Each row of a before or after table is a point. The points were changed in one or more steps. Then noise was added and the rows were shuffled. The steps act on columns, c1 being the first. Name the steps. A step turns or swaps two columns, mirrors them in a line or flattens them onto one, adds a multiple of one to another, or multiplies or shifts one. Angles are multiples of 10 degrees, from the lower column toward the higher: turns from -170 to 170, lines from 10 to 170 but not 90. Use the fewest steps. Two steps may share a column if one is a turn and the other turns, adds or multiplies; they go together, in the order done. Otherwise the lowest column goes first.
In the rows, zero is written as 128.

Before:
[[ 98 105 112]
 [115 166 212]
 [156 106 137]
 [158 114 118]
 [200  97 145]
 [128 213 160]
 [128 123 114]
 [ 96 103 150]
 [115 123 115]
 [ 88 169 143]
 [114 186 112]]
After (11 x 3):
[[118 132 121]
 [116 105 191]
 [156 122 145]
 [ 96 120 155]
 [112 137  95]
 [ 87 127 130]
 [162 128 124]
 [202 119 156]
 [ 96 128 121]
 [128 132 117]
 [126 125 131]]
Steps: flatten c2 and c3 onto the line at 110 degrees

Before:
[[145 113 106 104 178 111]
 [109 104 126 161 123 106]
 [138 163 175  99 151 156]
 [ 99 121 154  76  87 123]
 [ 94 119 125 142 137  70]
 [127 192 161 100 157 154]
 [ 86  98  96 108 139 122]
 [107 111  88 144  93  83]]
After (8 x 6):
[[116 164 179 105 134 159]
 [106 110 140  77  78 133]
 [100 103 127 134 136  69]
 [119 103  77 136 111  82]
 [148 119 125 106 183 115]
 [124  97 128 158 125  97]
 [ 97 186 168 102 145 157]
 [111  80  99 108 149 131]]
Steps: turn c1 and c2 by 30 degrees; turn c3 and c5 by -20 degrees; turn c4 and c6 by -10 degrees

Before, 14 rows:
[[193 115  94 135 181 106  92 107 101 146 103]
 [145 153 149 138 135 133 117 103 114 123 156]
 [132 125 131 157 124 113 111 170 137 148 100]
 [116 166 177 104 162  93 142 139 147  92 177]
 [130 177 142 121 194 131 166 124 133 145 109]
 [152 123 143  83 172 127 108 116 144 106 148]
 [168 103 149 165 113 126 124 161 140 119 111]
 [167 125  91 142 168 100 110 102 133 109 139]
 [150  90 169 139 128  55 103  93 136 133 154]
 [154 128  94 125 121 115 180 121 152 121 112]
 [ 85 168 131  94 189 165 117  94  89  68 142]
 [146 151 134 141 143 104 132  88 156  98 107]
 [124 116 166 178 178 168 158 164 116 139 128]
 [138  85 151 166 153 136  58 122 136 148 163]]
After, 14 rows:
[[146  88 166 144 128  48 104 122 144 134 153]
 [170 106 152 178 113 138 124 159 148 112 111]
 [126 116 167 196 179 178 158 149 124 147 123]
 [132 123 129 163 124 130 111 173 149 160  98]
 [140  84 151 175 151 135  58 119 146 160 163]
 [113 165 176  97 164  98 142 150 158  73 176]
 [126 178 140 120 190 134 166 124 142 157 107]
 [191 119  90 137 178 101  92 116 109 159 103]
 [154 129  93 126 124 112 180 126 160 117 111]
 [168 126  89 147 167  93 108 113 142  94 141]
 [145 155 149 139 136 124 121 104 124 122 157]
 [152 119 147  66 177 124 106 118 154  91 147]
 [ 84 168 133  85 190 156 117  84 100  37 145]
 [146 150 136 144 145  91 134  98 166  81 103]]
Steps: multiply c4 by 1.3; turn c6 and c8 by -20 degrees; shift c9 by 10; multiply c10 by 1.6

Before (8 x 18):
[[173 134 177  80 131 112  82 101 120 145 114 119  76 181 135 142 123 162]
 [138 130 169  88 140 116 107 122  80 113  85  55  91 174  95 132 126  99]
 [ 69  95 157 109  94  96 133  91 131 166 145 148 114  70 154 115 144 141]
 [129  88 160  98  68  85  95  85  86 201  82 114 109  99 140 111 189 171]
 [146 178 128 146 172 126 138 135 160 110 146 135 159 126 147 102 104 159]
 [157 153  95 161 159 113 161 148 150 106 148 131 115 127 108 133 112  99]
 [106 100  86 117 147 134 108 113 155 108 129 163 138  94 132 115 121 126]
 [108 135  86 193 175 121 156 131 142  84 128 144 134 148 141 139 105 131]]
After (8 x 18):
[[ 68 134 157 113  94 102 141  89 132 166 146 148 113  72 155 113 144 145]
 [105 137  91 118 149 132 109 112 155 109 127 162 137  96 131 121 122 128]
 [145 216 130 150 175 120 137 129 159 108 146 134 160 127 143  99 108 158]
 [108 172  89 196 173 119 154 132 148  84 124 144 134 145 142 139 104 127]
 [127 129 162  97  66  84  93  86  86 199  83 115 110  97 141 111 189 172]
 [166 177 176  80 137 109  83 101 117 144 113 125  70 178 135 139 126 162]
 [154 192  98 159 156 112 160 152 147 109 147 126 112 126 109 130 113  97]
 [141 172 166  86 146 113 107 122  83 114  84  50  91 173  95 130 131  99]]
Steps: shift c2 by 40

Before, 11 rows:
[[170 141 132 149 119 108 210 165  96 107 124 124 128 186 137 161 108 115
  116 152 139  86 142 112]
 [157  80 154 163 132 123 151 156  79 112 126 130 137 169 131 191 117  94
  130 155 114  86 121 126]
 [174 124 186 123 191 114 100 141 132  94 104 111  90 142 186 142 101 186
   82 162 138 151 130 147]
 [130 118 113 166 160 101 157 144 143 168 129 105 116 113 101 138 135 135
  117 118 107  97  79 115]
 [111 142 146 122 127 136 123 146 159 154  94  65 125 119 122 102  99 166
  147  84 118 119 109 167]
 [119 134 182 133 114 156 126 161 151  80  67  91  95 113 128 126 110 195
   58 120 144 168 157 163]
 [ 65 151 164 113 173 179 128 166 142 101  84  76  96 128 141  77 116 177
   81 106 139 144 141 164]
 [145 131 118 173 131  87 135  80  90 147 130 112 154 146 119 143 120 106
  127 141  98 118  68 117]
 [119 148 140 123 147 114 129 127 104 161 140 121 130 128 126 172 125 154
  124  82 108 136  71 122]
 [142 120 177 143 156 118 128 136 160 113 109 144  91 180 139 154 111 165
  116 195 127 186 101 136]
 [174 119 111 199 122 117 173 164  72 122 157 128 135 178 132 158 135 139
  140 142  88  99 112 130]]
After:
[[194 124 187 123  67 106 100 141 133  94 104 111  90 148 187 143 101 187
   80 162 137 151 131 147]
 [190 140 133 150 106  96 210 165  97 107 124 123 129  73 137 162 107 114
  116 153 139  86 143 111]
 [ 86 151 163 112  89 209 128 166 143 100  86  77  95 150 141  78 115 178
   82 107 138 144 141 165]
 [139 149 140 124 113 106 130 126 104 159 141 122 129 137 126 172 126 154
  123  82 109 137  71 122]
 [177  79 154 163 104 120 151 156  81 112 127 130 136  94 130 191 117  94
  130 156 113  87 121 125]
 [149 118 113 168 108  84 156 145 144 167 129 105 116 158 101 138 134 134
  117 118 107  98  79 115]
 [166 132 118 173 116  63 135  80  90 146 131 112 155 114 118 144 119 106
  126 141  98 118  68 117]
 [162 122 178 143  78 112 128 136 161 112 109 144  91  97 140 153 110 165
  115 195 126 186 101 136]
 [194 119 112 200 108 110 173 164  72 121 157 129 135  81 133 157 135 140
  141 142  87  99 113 130]
 [130 142 146 122 134 141 124 146 158 154  94  65 126 135 122 102  99 166
  147  83 117 119 108 167]
 [138 134 181 133 148 171 127 162 151  80  67  90  96 134 126 126 110 194
   58 120 145 167 157 163]]
Steps: shift c1 by 20; turn c5 and c14 by 150 degrees; multiply c6 by 1.6

Before (8 x 64):
[[188 143 110 129 146 149 133 121 147 136 147 164 105 104 138 130 136 120
  132 158 105 131 119  99 172 135 114 141 174 117  87 156 121 105 143  97
  131 164 140 136 147 163 118 119  86 156  98 156 143 134 150 131 101 126
  129 172 128 139 106 138 107 173 130 131]
 [138 169 118 128 127 159  86 154 104 158 101 128 123 119 151 149 160  87
  108 165  74 127 109 126 146 113 149  80 106 142 120 137  95  93 130 127
  134 115 120  92 128 121 124  84 120 138 114 125 175 108 165 145 124 121
  152 163 117 133 125 135 157 147 134 151]
 [154 149 126 118 143 150 132 116  92 149 151 126 133  97 188 116  98 110
  122 169 103 122  98 137 152 162 151 122 141 137 111 173 112  67 157  85
  123 118 150 120 145 143 112 126 102 132 127 144 140 112 147 121 106 119
   84 155 134 119 189 139 108 145  96 140]
 [168 122 119  84 138 181 154 122 113 171 108 129 146  89 159 149 162 118
  146 156  94 148 109 156 169  99 129 131 168 109 108 117  65 121 133  91
  105 147 118 154 141 122 137 134 134 129 119 146 166 105 144 176 105 129
  150 156 163 130 152 130 125 147 139 149]
 [ 54 175 115 165 133  58 141 160  90 118 107 122  39 182 143 101 133 114
  191 102 195 116 214 144 126 154 125 149 132 147 152  51 185 137 170 140
  135 116 182 159  96  93 102 190 132  77 147  95 154 155  54 110 192  67
  181  80  40 108  52 115 159 149  74  93]
 [102 155 107 129 135  70 157 121 149 122 146 122  50 166 148  72 101 104
  177 116 190 110 184  83 127 138 148 100  99 139 157  20 169 176 180  94
  144 104 166 145 148 128 101 165 136 104 138 122 155 187  61 133 139  53
  135  86  57  93  13  73 153 102  81 105]
 [167 161 107 113 136 126 118 124 141 148 137 132 103 100 163 125 143 112
  122 134  75 138 111 124 171 100 112  90 118 123 105 147  66  92 124 126
   73 128 123 105 138 149 114 120  90 163 122 140 171 117 130 121 106 167
  109 141 139 172 147 125 139 155  75 110]
 [156 150 150 115 147 146 104 151 136 164 138 126 146 130 142 136 142 100
  114 152 108 153 121 149 142 124 111  96 133 122 104 174  60  78 116 111
  126 126 111 119 126 138 140 101 121 108 121 191 136 123 115 127  78 109
  122 162 141 126 131 141 128 139 100 138]]
After:
[[165 160 108 111 137 126 119 123 143 149 160 133 103  98 163 124 142 111
  121 134  74 136 111 124 135 101 110  91 119 124 106 149  67  91 123 126
   57 130 127 106 138 107 114 120  90 163 122 141 173 118 131 121 108 168
  109 140 138 170 147 123 139 154  75 129]
 [138 170 119 128 129 159  87 153 106 157 163 129 122 118 153 149 157  88
  109 164  73 127 111 125 154 114 149  79 105 142 121 137  93  93 131 127
  129 115 118  92 128 153 126  83 119 139 116 122 177 107 166 144 122 119
  152 163 117 132 124 131 159 148 133 146]
 [ 56 174 116 165 130  59 140 160  90 117  88 123  40 183 144 100 133 114
  191 101 194 118 213 142 125 152 124 148 132 146 152  51 186 136 169 140
  125 114 184 159  97 165 102 190 133  77 146  94 154 155  54 111 189  67
  181  80  42 109  51 136 159 148  74  93]
 [154 150 125 117 143 150 132 116  95 148 118 128 134  96 188 114  97 111
  120 169 103 124  98 139 146 163 151 121 142 138 111 171 113  67 156  86
  115 119 146 118 145 101 112 127 100 132 130 145 141 112 147 121 107 118
   87 154 133 119 188 145 109 144  97 141]
 [101 155 109 128 135  70 157 121 149 119  96 122  51 168 149  71 101 102
  177 116 188 110 182  83 131 138 147 100  98 138 158  20 170 177 179  96
  135 102 182 142 148 114 103 167 136 105 139 121 154 188  60 131 137  52
  135  86  58  93  13  89 154 105  83 101]
 [186 143 109 130 144 150 133 121 150 136 173 163 104 104 136 131 135 119
  132 158 105 131 120  98 168 136 113 140 174 117  88 156 120 104 144  96
  110 163 137 136 149  90 115 120  86 156  99 155 143 133 150 132  99 128
  129 174 129 137 107 141 107 175 129 129]
 [168 124 119  82 137 183 154 122 113 172 155 128 146  90 159 149 162 119
  145 156  94 149 109 156 155  99 126 130 168 109 110 117  65 121 134  93
   97 145 117 153 141 147 138 132 134 128 120 148 166 106 143 174 104 128
  149 158 163 130 154 126 125 147 138 157]
 [158 149 151 116 146 148 104 152 135 164 132 127 145 132 142 137 144  99
  113 151 109 154 121 149 140 125 110  95 132 122 105 175  59  77 117 110
  119 126 105 121 126 116 138 101 122 109 123 192 138 122 115 128  78 108
  122 161 143 125 129 133 129 140 101 138]]
Steps: turn c11 and c42 by -130 degrees; multiply c11 by 3; turn c37 and c64 by -20 degrees; turn c25 and c37 by -30 degrees; turn c39 and c60 by 20 degrees
